Rows are points. Examples show where two turns around zero, p and q, send a point. Where does a point land after both, in the order given? Backwards means that the second turn is done in reverse. Each puzzle has new turns, and all numbers are rounded.

Turn p:
[0.06 0.11] => [-0.07  0.10]
[ 0.36 -0.09] => [0.23 0.29]
[-0.42 -0.02] => [-0.16 -0.39]
Turn q:
[ 0.04 -0.01] => [0.02 0.03]
[-0.35  0.25] => [-0.37 -0.23]
[0.08 0.17] => [-0.13  0.14]
[ 0.24 -0.41] => [0.47 0.06]
Where do these land?
q, then p: [ 0.15 -0.03] => [-0.08  0.13]
p, then q: [-0.38 -0.23] => [ 0.43 -0.13]
q, then p backwards: [0.22 0.25] => [0.21 0.26]

Turn p:
[-0.18  0.02 -0.22] => [-0.14  0.21 -0.14]
[-0.46 -0.11  0.12] => [-0.48 -0.03  0.06]
[ 0.34 -0.06  0.43] => [ 0.26 -0.41  0.26]
[-0.02 -0.26  0.02] => [-0.09 -0.19 -0.15]
[ 0.35  0.09 -0.24] => [ 0.39  0.12 -0.16]
[-0.03  0.31 -0.12] => [0.07 0.31 0.11]
Turn q:
[-0.02  0.14 -0.20] => [ 0.01  0.21 -0.12]
[ 0.19 -0.03 -0.36] => [-0.21  0.13 -0.32]
[-0.22 -0.27  0.03] => [-0.21 -0.01  0.28]
[0.06 0.16 0.53] => [ 0.42 -0.33  0.16]
Where do these land?
q, then p: [-0.15  0.16 -0.30] => [0.08 0.31 0.18]
q, then p: [-0.06  0.24 -0.06] => [0.22 0.11 0.06]
q, then p: [ 0.02 -0.04 -0.36] => [-0.13  0.34  0.03]
q, then p: [ 0.36 -0.10  0.16] => [-0.08 -0.14 -0.38]
q, then p: [-0.17  0.06 -0.05] => [0.05 0.04 0.17]
q, then p: [-0.02 -0.32  0.60] => [-0.15 -0.66 -0.05]

Turn p:
[ 0.28  0.03 -0.10 -0.18] => [ 0.25  0.03 -0.23  0.04]
[-0.05  0.27  0.06  0.12] => [-0.11  0.18  0.08  0.21]
[-0.26 -0.11 -0.12  0.64] => [-0.12 -0.26  0.63  0.16]
[-0.04 -0.11 -0.21 -0.28] => [-0.01 -0.22 -0.29 -0.05]
[ 0.08 -0.09  0.38 -0.30] => [-0.01  0.28 -0.19 -0.36]
Turn q:
[-0.19 -0.30  0.15  0.04] => [-0.27 -0.13  0.19  0.15]
[ 0.11  0.11  0.12 -0.11] => [ 0.16  0.07 -0.04  0.13]
[-0.27  0.16  0.10  0.27] => [-0.28  0.32  0.02 -0.04]
[ 0.67 -0.14 -0.32 -0.04] => [ 0.33 -0.48 -0.47 -0.12]
[-0.32  0.16 -0.05 -0.15] => [ 0.04  0.21  0.30 -0.12]
Where do these land?
p, then q: [ 0.03 -0.07 -0.15  0.22] => [-0.12 -0.10 -0.10  0.21]
q, then p: [ 0.41 -0.14  0.35 -0.09] => [ 0.28 -0.25  0.40  0.12]
p, then q backwards: [-0.43  0.31 -0.15  0.37] => [-0.31 -0.40  0.43  0.03]
q, then p: [ 0.16  0.15  0.00 -0.25] => [0.31 0.10 0.00 0.05]
q, then p: [-0.18 -0.25 -0.06 -0.25] => [-0.01  0.15  0.11 -0.35]
